Each row is a point. The window is the flat piece filled in between its corners: a triangle in 3 columns, a solid with four corners in 4, and so on. A path goes straight from each point to the next, and from the last back to the first. After which points does the path pass through the window?

Window (4 x 4)
[[-22 -12 -22  36]
 [  6  29  -7  -4]
 [ 18  27  29 -18]
 [-28 -18 -22   5]]
Path:
(1): [ -9 -16 -34  23]
(2): [-35  -2 -17  23]
(3): [-43  18 -18  35]
(4): [-13 -21 -28  28]
(5): [  2  -7 -13  27]
(6): [ -7  60  15 -20]
(7): [-33 -10 -19  12]
(8): [ -7 -19 -16  -8]
(9): [ 16  18   2 -12]
(10): [-7 36 23  2]
(11): [ -7  22  17 -12]
(12): [23 15 11 -9]
(13): [ 12   0 -27  12]
(14): [-52  -3 -18  41]
(15): [-24  40  11  18]
(16): [  0  -4 -22  -8]
Through the window after points: 7, 9, 11, 15

Window (6 x 6)
[[ -3 -31  19   8  28 -31]
 [ -7  28  16 -25  47  18]
 [ 25  -2 -27 -17  -7   1]
 [  0  31 -43  30 -12  21]
 [-11  21  14 -13 -33   9]
 [ 17  15   3  -3  -2  26]]
Path:
(1): [  2 -25  19 -12   2  30]
(2): [ 14  -3  -5 -14   3  33]
(3): [ 12  45   8  13 -10 -14]
(4): [  6  60   5 -37  45 -17]
(5): [  2 -31  -3   2   0  34]
(6): [ -8   4  -8 -14  16  14]
(7): [ 22  23  -2 -10  16   3]
(8): [  9  20  -3   0 -27   0]
(9): [ -8  -1   7 -12 -20  27]
(10): [ -8 -55 -12   3  -3 -19]
(11): [ 29  45  17 -11  33  -5]
(12): [ 19  25 -20   5   7 -21]
Through the window after points: 2, 4, 6, 10, 12

Window (9 x 9)
[[  9   5   9   2  12  38  15  -2   7]
 [ 10 -23  15 -16  14 -32  11  39 -23]
 [ 16 -51  21   6  15   6  12  32  -2]
 [  8  12 -20  44 -16 -23  16  -7  -2]
 [  1   5  -7  35  -3 -55  -5 -41  -5]
 [ 11 -26 -44 -31  32 -52  10  28   5]
 [-19  -9 -24 -19   8  60  -6  -7 -22]
 [ 28   3 -22  10  12  36   4 -16 -20]
 [ 34 -13  23  20 -34   4  11  -7   6]]
Path:
(1): [  4 -10  -4  40 -19   8  55 -47  19]
(2): [ 28  -4  -3  -4   4 -13  48   0 -13]
(3): [  0   4 -23  17   3   9 -24  -4  -3]
(4): [ 13   1  -3  35  -6  -5 -43 -13  -7]
(5): [ 11  -6  -3  11  -8 -37  48 -16   2]
(6): [ 28 -25 -44  -7  29   4  32 -11 -37]
(7): [ -3   7  -1   0  -2  18 -19   7  11]
(8): [  0 -13 -25  -6   0  36 -19   8  -8]
(9): [ -5 -11 -20 -17  18  13  15  -3 -16]
(10): [ -2 -22 -19 -13  -4  -5  38 -19  -8]
(11): [32  4 21 27  7  0 -7 22  6]
(12): [14 -8  4 -7 19 20 -2 20 -8]
Through the window after points: 4, 6, 8, 12

Window (11 x 11)
[[ -7  21 -21   5  18   4   9 -29   9  40 -37]
 [ -7  11  20  -9 -39 -11  -2  -1  25  17  19]
 [-19  13  39  16 -35  23 -10 -35   9  -3 -23]
 [-11  26  -2  -8  20  -8 -10 -10  12 -13  -5]
 [ 35  26  47  10 -28 -50  14  20  -7   5 -60]
 [ -6  -7 -14  -8  27 -10  18   1  34 -13   6]
 [ 14  -5   2   3  19  -4 -25  -2  48 -13  30]
 [ 14  -6   5 -47 -12  15   2  19  24  -4  -3]
 [-17 -19  27  -1  22 -20 -14 -15 -25 -11  -1]
 [ -1   2 -17  -3 -42 -21  -3  34   5  17 -12]
 [-12   9  32   1   6  24   2  16  13  21  -3]]
Path:
(1): [-13   6  -2 -10  11 -26  -5   5  42 -15 -11]
(2): [ 35 -17  11 -19  -3  45   7   1  -3  12  31]
(3): [11 11  2  0  5 -8 11 -1 10 -8  1]
(4): [-20  -1   7 -13 -23 -24 -24  -1  -1  17 -36]
(5): [ -2   0   2  -4  -5 -22 -10  18  19  12 -20]
(6): [  3   7  -5  -1 -30 -11  14  12  -1  -1  -1]
(7): [31 22 -9 10 -8 -1 12 10 -5 31 10]
(8): [-30   0  40 -19 -37 -18 -13  -7  35 -10 -13]
Through the window after points: 1, 5, 7

Window (14 x 14)
[[ -3  35   8  20  11 -17  10 -32  -1  20  22   4   7  -7]
 [-21  19 -17   7  -2  12  27 -31 -11  14  19 -30  17  -7]
 [  1  18 -36   1  -8 -14  20 -20   5  11 -18  -7  -1  -5]
 [-16  -3  -6  -2  11 -23  -7  11 -22 -12  11 -18  -9  -5]
 [ 35 -10   3 -12   3   4  36   3  25   6 -11 -26  12  24]
 [-19  25  17   3  -5   9   3 -19 -22   0  -9  -9 -26  -4]
 [-33  -3  26  19 -16  13   4  18  17 -15   8  23  23 -50]
 [-30 -17  -1 -23  17  26 -25 -10   4 -21  11  34  15 -43]
 [ 39 -23 -19  18   9  10  12   3   8  30  -9 -36 -12   4]
 [-60 -26  14   2 -15  12 -27   3  -1 -10  17  44   6 -10]
 [ 43  -6  -1  -3 -25  -4  19 -13 -10  22  -9 -22  27  -4]
 [ 50 -16 -14 -19 -18   2  38  14   9  24  14 -23 -23   2]
 [ -1 -16   6  13  -7 -17  16 -36   7  -8   9 -22 -13 -14]
 [  0  18 -18  14 -11  17 -11 -18   0 -26  18   2   8  -4]]
Path:
(1): [  9 -10   7  33  -1 -17  39 -12 -17 -14  23  19 -15 -13]
(2): [  5   8 -10 -20 -14  17  -1  -6  11  22  -2 -30  21  -7]
(3): [-45  -4  12 -17   1   0 -14  -7  19  -6   3 -15 -12  -2]
(4): [ 20  -1  -6  22  -8   1  23 -22 -15   6  11   1   4 -17]
(5): [ 15 -19   1  17  12  22  31 -28 -15  -4  14   7   2  -3]
(6): [ -8  12  -1   1 -21 -21  -3   5   7   8   0 -23   1  -8]
(7): [  0   6   2  -9 -15 -14   4   7   7  10   2 -28  17 -10]
(8): [ 14   6  -6  27   6   7  31 -36 -15   7  12   6 -32   9]
Through the window after points: 1, 3

Window (14 x 14)
[[ -6   6  -9   4 -38  -7  14  17   7 -13  23 -14  10   5]
 [  8 -17  16  -5  18 -12  11  -6   0  17   5   2  18 -16]
 [-60  15  -2   4 -13  -3  -5  19  20  -3  -9  -7   7  -1]
 [ 26  -6  11 -10 -14  -6  -3 -12  10  -9  15  13  -2   9]
 [-10  24   2 -15 -19 -34  23  10   6  10   7  -3   4  28]
 [-17  14   9 -13  16   7  25  -7  -9 -24  11   2   3  -6]
 [  6  23   9 -17  -8   7   2  18   0 -22  13 -17   6  18]
 [ 11   2  28  15   6  14 -14 -26 -26 -11   4  -2  20   1]
 [ -8   4  40  -9   4  -5   5  13 -12   0  10  29   0   4]
 [ 12 -28  21  21 -14 -12  21  19  13  16  -2  16  10  29]
 [-13   4  22 -13 -11  26  -5   3  -9  12 -10   4  -6   2]
 [-27  -2  -3 -14   0  10  -6  23 -12  -2 -12  22  -3  -2]
 [ 16  10 -16   4  16  22 -10  -5  10  34  19  12 -12 -19]
 [ -2   5  10  12   3 -12   9  -5  -3 -16 -13 -12   4 -27]]
Path:
(1): [ -8  14   7   3 -23   8  19  -4  18  -2  -1  19  14   5]
(2): [  2  -7  16 -10   3 -15 -12  12 -12   8   9 -10  -5   8]
(3): [  8 -16   0  17   4  -7  -5  14 -31   8  -1 -16 -16  12]
(4): [  2   8  22  -3 -11   1  11  -7  17  -1   9  17  23   6]
(5): [ -4  13   5 -13 -12 -13  13   5   1   2   0   5  16   2]
(6): [-11   6  14  -1   7  -5  13   1  -3  -6  14   0 -13  13]
(7): [  7  -6  19  -9   0   9 -11  -5 -19 -11  12   0  -9  15]
(8): [ 13   7   3   5 -18 -19  20  -3  34   6   2  18  23 -10]
Through the window after points: 3, 5, 7

Window (14 x 14)
[[ 14 -15   3   8   2  16  -4  22  13 -29   5  -7  12 -10]
 [ 23  -1   6   0   6  24  -4  -3   6  -5  -7  16 -12  -7]
 [  0  18  12  -1 -10  10   6   5 -17   4  12  -1   0  -6]
 [-14  -5 -21  11   5  -6  -2  10   4  -1  16  13  -7  60]
 [  5   2  10  -8  10   2  -5  -9   3 -10  20   1   6 -14]
 [  5  10   9  -6   1  -5 -18  14   0  -7  -6   8   6  -8]
 [  2  19   6   8  -9   2  -8  -5  -1 -17   8   3  -9  18]
 [ 14  13  11   0  -9 -23   2   1   3  14  10  14 -17 -20]
 [-10  12  -2  -4  16 -13  11 -13   5 -15  -3 -10  -7 -16]
 [ -3  -3  -7 -11  -9  -5  -1 -11  -7  -8   4 -16 -14 -11]
 [  0   5  -4   8   4   1   2  -7 -31 -13  12   5  -6  -9]
 [ 13  19 -10 -10   2  -2   4  -3 -12 -11   7  -1  -3  -6]
 [  1   5  -9  16 -10   0  -3  -6  -4  -9   1 -13  16  -9]
 [ 19 -26  13   3  -9 -15  20  -8   0  -9  -4   2  12 -11]]
Path:
(1): [ 14  13   8   2   2  -3   4   3  -4  -6   7 -14  -3   4]
(2): [11  3  6 12  4 -6 -3  3 -6 -8  3 -1  0  2]
(3): [ 1  7  2 -7  0  4 -6  2  4 -7  6 12  3 -2]
(4): [  0  10  -4  -1  -4  -4   3  -4  -3 -10   6   5  -2  -5]
(5): [ 13  -2   8  -7  11  -1 -15   9  -4  -8  -6 -22  -3  -6]
(6): [ 8 -5  4  2 -1 -5 -2  2 -3 -3 -1 -6 -2  0]
(7): [  7  12  -6  -2 -11  15   9  -8  -2 -24  20  22   1 -10]
(8): [-19  -1 -11  -3  -3  -6  -7  -5  -4 -10   9  20   4  -9]
Through the window after points: 4
